Each row is a point. Each table stands for the endless flat space through its points: a line for two points, a plane for three, and so on. The two share one point or none. Which?

First:
[[ -6 -13 -22]
 [ -7 -13 -25]]
Second:
[[ -7 -19 -17]
 [  5   5 -13]]
They share: [ -4 -13 -16]

First:
[[ 10  30   8  17 -21 -16]
 [ 11  13   7   9   4  -6]
 [ 11  33  11  21 -16 -10]]
Second (2 x 6):
[[ -1  30  21  19   8  -8]
 [ 15  14  -3  11  -8 -12]]
They share: no point

First (2 x 11):
[[ -5  20  -5  13 -29 -17  27 -12  -3   0   0]
 [ 15   5  10   3  -4   3  12 -12 -13  15  15]]
Second:
[[  9  13   9  10 -10 -10  19 -10 -13   2  10]
 [  3  11   3   8 -22  -4   9 -20 -11  10   6]]
They share: no point

First (4 x 18):
[[  2  16  -6  -4  14 -23  24 -17  22  33 -16 -19  17 -18  24 -20  17 -11]
 [ 15  -2 -31   8  16 -17  17  -9 -16  11  12  -1   1   2  20   4   9 -22]
 [  4  12  -3  -7  30 -23  31 -17  28  41 -24 -19  11 -25  33 -30  20 -24]
 [  8  14 -25   2  -7 -22   7  -7  -1  10   8 -16  18  -1   7   6  16  -2]]
Second (3 x 18):
[[ 20  17 -12  -9  32  -2  14   5  22   1 -10   4   1   1  33   2  24 -17]
 [ 22  27 -18 -13  36  10  10   7  28  -7 -12  -4  -7  -1  27  -6  20  -9]
 [ 14   0  -7   0  21 -24  21  -3   7  18  -4  10  14   1  37  10  26 -28]]
They share: [ 10   6 -21   2  15 -20  19 -11   1  20   0 -10   8  -7  21  -6  14 -18]

First, 4 rows:
[[  7  -1   0   0 -14  12  -9   2 -39 -25   5 -22  -6   5 -16  29 -25   7
   17   4  -2   0  12 -21]
 [ 24 -17  12  20  -6   8   5  -6 -37 -13  17 -21  10   7  -5   5 -20   9
   12  -7   1  -7   7  -5]
 [ 32  -8  22  21  -5 -41  14 -21  -9   8  17 -16  17  23 -14  -1  20 -10
   14  -8  32  11  12  55]
 [ 32  -3  14  -1  -2 -21  -5 -17 -40  11  -8 -16  -7 -13 -15   8   7  10
    6 -24  13   1 -14  21]]
Second (2 x 24):
[[  5 -18  -3  23  -8 -22  -8   8 -28  -3  16 -13 -15  10 -30  22 -19   1
   22  12  13  17  19  11]
 [ 25   7  17  -2 -18  -7   2 -22 -23 -18   6 -23  10  25 -10  12   6 -14
   17  -3  23   7  19  21]]
They share: no point

First:
[[ -4 -21 -22   6   8  -2  -8  -3  17  21 -30  31  -6  21 -12  11  32   4
    1  20 -18   1  24  24]
 [ -2 -13   6  34  -6  -2  12  19 -15  19 -20  -1   0  11  10   3  -2  22
   29  10 -22   7  16   8]
 [ -5 -11 -16  10  13   6   2   6   9  18 -21  21  -9  10   3  19  23  15
    7  27 -16   0  16  14]
 [ -4 -11  -7  19   8   7   5  11   0  20 -18  14  -8  12   6  15  15  18
   14  23 -18   5  16  12]]
Second (3 x 24):
[[ -7  -6   1  24  -6  -3  -7   8  -4   4 -19   8  -7   5   5   2   2  24
   15   2 -11  -7  20  -1]
 [ -3 -13   2  32  -8  -6  -9  18 -13  -5 -30   1 -13  -7   7   5  -4  32
    4  -4 -17   9  12  -1]
 [ -9  -1 -10   8  10   6  15   0  11  31  -6  19   5  23   7  11  20   8
   34  32 -11 -21  24  11]]
They share: [ -4 -10  -7  20   5   1   9  13  -2  16 -21   9  -4   6   9  13  10  20
  18  20 -18   0  14   9]

First:
[[-10  -6  21   3 -32  -9  28   2   0   7  -4  -1   7 -12  21   5  36   4
   29  -2 -21   7 -11  16]
 [ 20 -19  17  -1  -6  -9   7  20 -11 -17   6  12 -16 -33 -19  21   4  -8
   -2  16   4 -18 -11  20]
 [  4 -37  33 -25   2 -17   5 -24  11 -13  22   6  30  -3  13   5 -12 -24
   20   0  22 -16 -19  20]
 [  2 -14  21 -12 -10 -22  -6   1 -17 -18  29 -11  -5 -36  23  19  -2 -16
    4 -21  27 -43 -42  25]
 [ 22 -23   9 -24  13  -7  -9   0  -5 -15  24   3   1 -19  -2  22  -3  -7
   -9   8  22 -28 -17   7]]
Second (4 x 24):
[[ 14 -16  10 -13  -7  -4  20   2  -2   4   2   6  -3 -20   4  14  22  10
    4  16  -9  -2 -10   0]
 [ 18 -18   2  -9 -13  -4  32   0   4  14  -6   0 -13 -22   2   6  22  16
    0  28 -19   2 -20  -6]
 [ -6 -15   2 -15 -25  11   2   9   4   8  12   0   8   8  -7   6   1 -26
    9  13  11  -1 -14   6]
 [ 22 -17  -4   7  -2 -14   4  -3  19  -9   6 -21  -6  -3  -1   0  12   5
    0  20 -12 -20 -27  19]]
They share: [ 11 -15  11 -12  -5  -4   9   3  -1  -3   8   4   3 -13   3  15  18   2
   6  10  -2  -7  -8   7]

First, 5 rows:
[[ 25 -17 -13  24  -7  -9   2 -10 -24 -53  31 -12 -11  20  28 -17  35   1
  -36  10 -38   8  12  -4]
 [-16 -11 -37   9  -1 -21  32   7  -6 -10  20   6 -37  16  -4  -5   5   4
   -4  19  -6  26   0  15]
 [ 11 -24 -20   6  -2   0  10   6 -22 -40  23 -22  -9   0  14 -15  22  -4
  -30   8 -32  12   1 -10]
 [-27 -31 -19 -24  21   7  22  40 -24  -1 -19 -10 -11 -24 -22  11   3  -3
    8  16 -16  26 -20   0]
 [-15 -14 -24  12  -1 -13  28  -3   4 -17  16 -19 -35  10   1 -17  -1 -23
  -16  -9  -5  19 -14 -12]]
Second:
[[-12 -23 -16   4  10 -19   5  12 -15 -18   8  -4 -20   1  -7  -4  14  -5
  -15   7 -13  13  -2   8]
 [-14 -26 -20   0  15 -17   9   6 -26  -9  -5  -6 -28   5   0   9   6  -4
  -15   5 -16  16  -4   4]
 [-17 -13  -5  19  -9   1  19  29  -5 -34  29  -7 -16 -11 -19 -22  19 -14
   -4   2 -15   3  -1   5]
 [-17  -6 -11  13 -12  23  43  21 -22 -27  12 -19 -32 -15  -2  -7  13 -17
    2   2 -24  12 -13 -13]]
They share: no point

First, 4 rows:
[[-11 -20   4  15 -33 -38 -15  12  -2 -33  -7 -30   1  12  -6 -37 -49   4
  -11  19  16 -28   0 -29]
 [-15 -18   5  22 -25 -29  -8  14  12 -34  -3 -34   0  18  -2 -41 -41   9
   -7  24  19 -25   0 -18]
 [-18  -1 -10  22   9  19  11   7  35 -24 -16 -28   0  27  -9 -21   3  13
    1  17  14   8  16   6]
 [ -9   4 -23   4   9  25   4  -2  12 -16 -35 -14   2  18 -26   3   9   1
   -3   0   1  21  26  -8]]
Second:
[[ -6   0   7  -6 -16  13   4   2  -4 -14  -9 -30  10  -5   2 -18 -26   3
  -10  -1  13  13   7 -37]
 [ -5  12   4   6 -17   1   1   7   8 -21 -20 -20  15   9 -13 -27 -24   2
  -16   0  10  -2  17 -12]
 [-10  -9  -2  -3  -9   4  -2   0  -1 -13 -13 -28   5   2   2 -21 -19   7
  -10   1  19   4   6 -32]
 [ -9 -25 -13 -17   1  -1  -2 -10  -3   7  -8 -38  -7   7  10 -29  -7  24
  -14 -12  21  -3  -9 -42]]
They share: no point

First:
[[-10  -9  47  -9   1  -9 -14  10 -12  38   6  18   3   3  23 -31  27 -18
  -15   4 -23  -7   7  19]
 [-14  -7  12 -12  -1   3  10 -16 -41   8 -10   5  15 -22  15 -10   1   8
  -20   9  19 -32  11 -24]
 [ -4   4   2   9 -11 -11   4 -18 -26   9  -5  16   6  -8  14 -12   5  26
  -13  29  22 -31   0 -25]
 [-33 -11  11  -9 -14 -24   5 -11 -12  19  -8  15  -3  14   5  -5  -2  13
   -9   9   4 -10   0 -17]
 [-48 -14  10 -21  -9 -12  19 -15 -19  17 -17  -5 -18  -5  19 -16 -16   4
    2  -1   4  -9  -6 -22]]
Second (4 x 24):
[[-26   8  26  15 -23 -16   7 -19   2  13   5   1   5  19  11 -38   6  -1
  -31  19   0  -9  -5 -10]
 [-16  -6   2  -7  -3 -30 -15 -13 -26  31 -19  21  -9  -9  21 -18   4  11
    5  27   8 -19  -5 -24]
 [-16 -14  -2  -5   7 -34 -11 -15 -32  17 -15  25 -11 -11  33 -28  10  13
    3  21  14 -11  -1  -8]
 [-13 -11  -2 -10   7 -31 -16 -12 -34  30 -19  25 -12 -15  28 -14   7  17
   13  25  14 -18  -3 -19]]
They share: no point

First:
[[ 13  17   2   1 -18  13  20  16  27  19   3  13   5   0  -2  16  -4   6
    3 -13  22   9   2  -6]
 [ 12  19   7  -1 -14  16  24  15  26  20   1  13   9   5   2  18  -5   6
   -2 -18  26   5   4  -9]
 [ 12  -1 -20   4 -17  -8  15   9  32  13   6   6  -6 -25  -9  23  -1  10
   29 -10  -5  18 -15  11]
 [ 14  11  17  13  10  28  12  -5   8   8  -9   5  17  21  -6  40   1  30
   12 -40  14   3   2  -1]
 [ 10   9  16   9   5  25  19   6  16  10 -19   6  18  20  -3  40  -7  32
   21 -38  19   7   2  -6]]
Second, 2 rows:
[[ 17   7   4   7 -20   9   4  20  13  11  -3   9 -11   2 -26  28  12  20
   25 -19  12   9   4  10]
 [ 18  10   1  11 -19  13   2  14  15  11   2  10  -6   1 -22  23   8  18
   20 -14  11  13   2   7]]
They share: [ 19  13  -2  15 -18  17   0   8  17  11   7  11  -1   0 -18  18   4  16
  15  -9  10  17   0   4]

First, 3 rows:
[[ -6 -11  11   8 -23  -8  11  32 -20  -6   6 -23  21 -13   1 -27   6  12
   -4  12  -5  -7  -6 -27]
 [  9  -3  -6  -4  -4 -17  17  18  -4 -10  -8   7  16 -26   1 -12  20   1
   26  -6  25  -8 -26 -12]
 [ 20   1 -25 -24  23 -18  -1 -10 -10 -12 -36   1   3 -15  15  -1  20 -22
   20 -22  19 -19 -22  13]]
Second, 5 rows:
[[ 29 -11 -31 -12 -25 -17   2  24 -23 -28  -8 -37   5  -5  21 -14 -11   0
   -7 -33   2  -7 -12 -21]
 [ 16  -1   2   8  13  -6   2  25  15   2 -15  12  29  -6  24  -4   6  -7
   20  13   3 -17   1  -8]
 [ 22   5   3   1   0 -11  11  -8 -12 -17  -7  -5  29 -14  -2 -21   9  -2
    0   1  11   0 -23 -12]
 [ 43  11   2   3 -15 -11  14  -6 -18 -28  -1 -16  40 -14  -5 -26  -8  -1
   -9  -8  15   9 -25 -19]
 [  5  -9 -19  -5   1 -24  -1   1 -24 -16 -22 -15   0  -7  12 -25   4   1
   -5 -16 -10 -10 -21 -12]]
They share: no point
